Each row is a point. Each copy is the shape, with its points in the same order, turned, moved and blurred by noise. Is it also mirrored, or only turned?
(in the rows, 128 means zero)

Shape:
[[117, 175, 92],
[103, 145, 84],
[155, 173, 89],
[132, 124, 137],
[140, 118, 163],
[141, 96, 142]]
Copy 1:
[[182, 157, 148],
[190, 128, 132],
[167, 147, 172],
[126, 137, 124],
[101, 138, 116],
[106, 110, 123]]
Copy 1 is: only turned
Copy 2:
[[148, 81, 160],
[164, 104, 150],
[122, 86, 192],
[103, 130, 139],
[78, 135, 121],
[102, 157, 129]]
Copy 2 is: mirrored
Copy 3:
[[134, 124, 192],
[150, 103, 171],
[139, 158, 188],
[118, 138, 126],
[98, 143, 108],
[125, 143, 97]]
Copy 3 is: mirrored
Copy 4:
[[81, 154, 73],
[92, 121, 71],
[57, 160, 100],
[117, 136, 130],
[134, 145, 149],
[123, 116, 150]]
Copy 4 is: mirrored

Shape:
[[99, 246, 136, 84, 126, 129],
[170, 168, 180, 113, 140, 145],
[143, 119, 102, 128, 144, 151],
[132, 126, 95, 130, 133, 142],
[122, 125, 96, 149, 109, 162],
[139, 119, 87, 154, 128, 113],
[137, 122, 129, 151, 118, 132],
[165, 113, 90, 43, 98, 125],
[93, 122, 107, 143, 142, 126],
[112, 131, 129, 137, 126, 124]]
Copy 1:
[[124, 199, 123, 130, 53, 169],
[142, 114, 73, 171, 87, 149],
[158, 112, 128, 130, 143, 109],
[157, 118, 140, 130, 142, 117],
[174, 94, 154, 114, 130, 129],
[152, 114, 141, 122, 172, 139],
[152, 90, 126, 130, 140, 143],
[141, 143, 175, 224, 141, 107],
[124, 111, 146, 96, 138, 122],
[128, 105, 134, 122, 123, 141]]
Copy 1 is: mirrored
Copy 2:
[[226, 68, 86, 125, 126, 103],
[126, 93, 81, 164, 172, 107],
[86, 88, 130, 121, 109, 111],
[102, 94, 135, 118, 100, 103],
[97, 94, 148, 93, 118, 83],
[92, 117, 130, 121, 83, 79],
[98, 123, 128, 123, 128, 84],
[120, 58, 185, 195, 101, 110],
[115, 130, 133, 98, 97, 117],
[121, 129, 130, 117, 120, 101]]
Copy 2 is: mirrored
